Each row is a point. Before rounding, the points of a table are all equally far from one centre. They may lie mostly on one side of it. Where is the centre, to within rounding?

Points (9 x 2)
[[ -5 -28]
 [-78 -43]
 [ 10  -4]
 [  4  57]
 [ 14  28]
 [  6  53]
 [-60 -47]
 [ 14  25]
 [-31 -44]]
Centre: [-53  20]

Points (10 x 6)
[[-80 -45 -18  37  -4 -38]
 [-11 -22 -65  49  43 -24]
 [-50 -22   0  71 -29 -40]
 [-48 -67 -12  57  -8 -47]
 [  3  -6   3  13 -66 -19]
 [-41  -5 -62  57 -19 -41]
 [ 17 -33 -40  77  13 -18]
 [ -2  16 -16 -11  -4 -71]
 [-65 -30 -19  34 -15 -68]
 [-48  25  -6  56  11  -3]]
Centre: [-16 -23 -16  19  -1 -19]

Points (18 x 11)
[[  -9   24   45  -43   51    0  -46  -62  -21    5  -42]
 [ -31   -2   16  -63  -11   33    4  -54  -31  -28   31]
 [   0  -62   39  -40    6   16  -14  -21   50   62  -48]
 [  14   -9   59    6   65   -8  -15  -54   20  -32  -60]
 [  69  -44   36  -25  -48   48  -11   37   49   19   12]
 [  10    9   29  -44  -55  -39  -76  -10   28   39   21]
 [  -2   15   59  -19  -27  -48  -37  -54   64  -29   -4]
 [  16   48   44  -80   -8   31  -46    9   41  -64   -6]
 [ -43  -29  102  -22    1   34  -60   16  -16   31    1]
 [ -64  -43   48   10   -7  -44  -24  -47    9  -28    6]
 [ -59  -33   29   12   -8   37  -94    0    2   32  -29]
 [  39   18   71  -38  -88   12   19   27    8  -15  -25]
 [ -50  -15   59   50  -22   27  -39   -4   19   64   23]
 [  -4    3   72   -9    7   52  -30  -53  -23  -54   17]
 [  31    6  -15   29   -9  -38  -54   -3   28  -73  -55]
 [  34   -8   67    0   14  -22  -12  -38   34  -71  -53]
 [ -17  -18   21   17    4   35 -105    4   33    7  -68]
 [ -40  -72   55   36    9   -2  -10   18  -39   -5   38]]
Centre: [ -3   6  20  -4   3   6 -11  20  12  -3  -9]

Points (18 x 14)
[[-76 -26  20  35  25  28  23 -15  17 -52 -44  -3  50  76]
 [-35 -15  16  63  15  32  57 -18  36 -38 -45  24  34  49]
 [-52  -1 -46  49  15  45  14 -10  23 -36 -52  14  65  55]
 [-78  -9  26  59   5  33  18  26  32 -51 -25   3  60  42]
 [-83   8   4  79  31  24  43  -8  13 -43  -8   1  -6  55]
 [-64  31  26  46  30  24  35  34 -13 -47 -28 -49  21  42]
 [-49 -45 -45  30  30  34  38  19  31 -58 -26 -13   0  67]
 [-82 -38 -21  49  23  51  26 -23   8 -47 -46   6  28  60]
 [-45  -2   1  20  52  75  31 -16  44 -55 -59  25  20  30]
 [-72 -53  -1  26  14  44  28  -8  30 -49 -34  -7  35  70]
 [-74 -15   2  55  26   8  25  10  46 -47 -73  10  27  30]
 [-38 -54   4  50  19  38  35   0  51 -51 -25 -25  34  44]
 [-43 -32 -11  28 -17  66  26 -20  39 -44  19  39  36  51]
 [-25 -54  -5  67   4  10  -1 -15  12 -57 -20  15  -6  91]
 [-75 -10  -7  38  31  43   5  48  18 -50 -35 -25  54  57]
 [-64  -4  19  39 -11   6   2 -15  -8 -11 -49 -14  23  96]
 [-39  26 -17   5 -13  13  39 -24  56 -62 -30 -19   5  56]
 [-53 -12   3  51  38  38  53 -13   2 -72 -16   5  64  32]]
Centre: [-29  -4  -2  16  18  18  -9   1  -2 -31 -12   9   7  20]
